Every row gives one point. Each copy is the shape, with its points in the same order, stretched, turned, moved and blurred by noise. Some copies are also mirrored. Which?
(in the rows, 128 means zero)

Shape (6 x 2)
[[140 158]
 [135 129]
 [ 53 169]
 [138 134]
 [142 123]
 [ 91 123]]
Copy 1 (6 x 2)
[[100 115]
 [130 136]
 [ 51 204]
 [123 128]
 [137 138]
 [108 183]]
Copy 1 is: mirrored
Copy 2 (6 x 2)
[[ 98 140]
 [127 132]
 [121 224]
 [121 132]
 [129 124]
 [148 171]]
Copy 2 is: mirrored
Copy 3 (6 x 2)
[[135 149]
 [133 122]
 [ 58 170]
 [126 127]
 [130 108]
 [ 77 122]]
Copy 3 is: only turned

Shape (10 x 4)
[[137 164 193 154]
 [144 143 185 125]
 [135 135 105 104]
 [117  65 147  75]
 [ 91  95 182 112]
 [ 99 129 141 111]
 [103 168  98  68]
 [ 86  86 146 143]
 [100  93 112 104]
 [127 149  73 153]]
Copy 1 (10 x 4)
[[137 171 172 176]
 [144 155 177 147]
 [153 140 109 113]
 [108 106 155  74]
 [ 78 138 164 116]
 [109 156 128 118]
 [144 188  97  81]
 [ 75 122 124 137]
 [104 123 108  99]
 [150 142  65 156]]
Copy 1 is: only turned
Copy 2 (10 x 4)
[[ 66 143 133 193]
 [ 77 113 118 170]
 [146 138 107 131]
 [114  66 114  83]
 [ 71 102 138 106]
 [ 97 140 123 120]
 [133 176  71 110]
 [ 91 118 175 101]
 [130 124 138  91]
 [161 179 146 154]]
Copy 2 is: mirrored

Shape (13 x 8)
[[110 118 117 125 110 163 171  94]
 [125 108 156 163 146 110 103  59]
 [151 105 158  74 132 135 132  81]
 [158 149 141  70  82  87 149 173]
 [149 161 131  85  78 154 149 153]
 [182 102 122  97  91 117 133 166]
 [129  96 143 110 101  93 154 155]
 [170 135  94  75  76  80 143 126]
 [129 146 116  89  90 131 162 179]
 [148 129 166 137 169 125 178  94]
 [127 132 123 131 166 125  78 111]
 [104 123 162 139 134  96  63 110]
 [ 70  97 118 131 166 107  98  96]]
Copy 1 (13 x 8)
[[138 162 139 133  79 158 143 104]
 [122  86 157 189 145 134 138  61]
 [141  96 122 113 143 196 146  81]
 [100 119  56  89 141 156 129 179]
 [123 166  75 126 121 191 122 164]
 [154  92  77 113 107 162 112 170]
 [116  97 113 104 110 137 146 164]
 [110 112  43  94 107 146 103 116]
 [119 158  89  96 114 156 120 185]
 [161 127 139 141 147 125 196  97]
 [147 114 153 152 173 139  83  97]
 [ 91  80 161 167 174 141  97 107]
 [112 103 198 128 139 117  94  78]]
Copy 1 is: mirrored
Copy 2 (13 x 8)
[[128 146 131 149 125 134 184  77]
 [108 122 178 144 134 117  68  71]
 [146 136 129  79 131 130 127  71]
 [ 99 130 101  59  87 103 183 170]
 [125 174  98 103  97 120 193 153]
 [137 110  77 100  84 113 149 161]
 [121  94 129 104 105  95 170 141]
 [ 73 122  74  75  81 118 156 119]
 [113 143  96 105 111 115 212 167]
 [124 118 191 112 115 168 142  95]
 [102 143 135 139 166 134  77 122]
 [101 139 157 128 158  77  71 124]
 [ 95 111 152 149 201 108 105  84]]
Copy 2 is: mirrored

Shape (14 x 9)
[[114 136 136 137 106  91 172 126 165]
 [ 69 151 106 144 115 131 126 123 135]
 [163 174  81 135  93 131 145 138 119]
 [ 89 106 148 135 147 147  73 141 121]
 [ 99 131 191 171 167 196 108 169  88]
 [ 80 108  75 113  43 129 125  96 157]
 [117 139 106 141 101 118 164 100 189]
 [105 129 106  79  93 143 143  76 126]
 [123 139 136 150 104  92 187 175 138]
 [104 114 145 160 137  82 156 138 159]
 [118 137 106 151 123 128 183 144 137]
 [ 93 140 140 160 112 154  91 103  74]
 [145 111 146 206 140 125 162 172 112]
 [126 119 128 153 181 113 184 159 108]]
Copy 1 (14 x 9)
[[ 87 128 131 132 115 111 150 178 160]
 [100 140 105 128  72  84 123 152 100]
 [151 139 154 100  80 107 182 144 131]
 [118 106  90 115 120 117  68 116  90]
 [142 158 119 125 131 159  70 175  66]
 [ 69  68 142 117  76  57 146 118 107]
 [ 75 124 134 128  79 115 149 150 151]
 [ 91 123 166 147 122  81 160 101 110]
 [112 130 124 121 122 119 172 215 150]
 [ 96 116  96 145 117 120 122 183 160]
 [114 138 123 142  96 125 174 178 125]
 [149 139 147 140  89  85  90 140  88]
 [153 121 120 140 108 155 134 211 135]
 [141 146  98 173 134 149 170 181 130]]
Copy 1 is: only turned
Copy 2 (14 x 9)
[[185 108  75  98 165  91 131 134 136]
 [152 146  70 101 137 120  91  93 135]
 [173 100  89  95 125 191  84 165  90]
 [127 171 145 173 101 118 114  94 143]
 [119 219 153 163 119 192 154  95 153]
 [150 100  52  96  70  95  87 129 178]
 [221  97  66  91 133 100 103 115 150]
 [146  84 109  82 108 114  84 134 187]
 [158 123  62 120 172 137 157 159 106]
 [167 117  92 127 158  85 159  99 125]
 [168 106  68 110 155 158 129 123 128]
 [112 167 135  94  73 145 123  92 135]
 [160 136 107 144 120 179 184 111  96]
 [143 105 111 147 174 156 155 104 102]]
Copy 2 is: only turned
Copy 3 (14 x 9)
[[121 101 127 142 114 106 142 151 174]
 [108 134 118 176 108 146 127 150 117]
 [188 145  98 134 129 163 145 152 148]
 [ 87 162 181 121 137 144  92 116  86]
 [103 238 200 126 129  99 145 101  41]
 [100  50 109 154 112 197 144 125 147]
 [111  84  95 162 141 119 154 142 174]
 [110  73 109 118  98 176 165 168 102]
 [158 132 165 146 118  93 140 166 181]
 [120  96 160 144 129  81 109 140 156]
 [150 121 134 162 132 109 147 168 140]
 [107 166 146 139  86 155 122  93  56]
 [171 161 186 153 147  72 129 105 122]
 [155 137 168 140 153  73 134 178 115]]
Copy 3 is: only turned
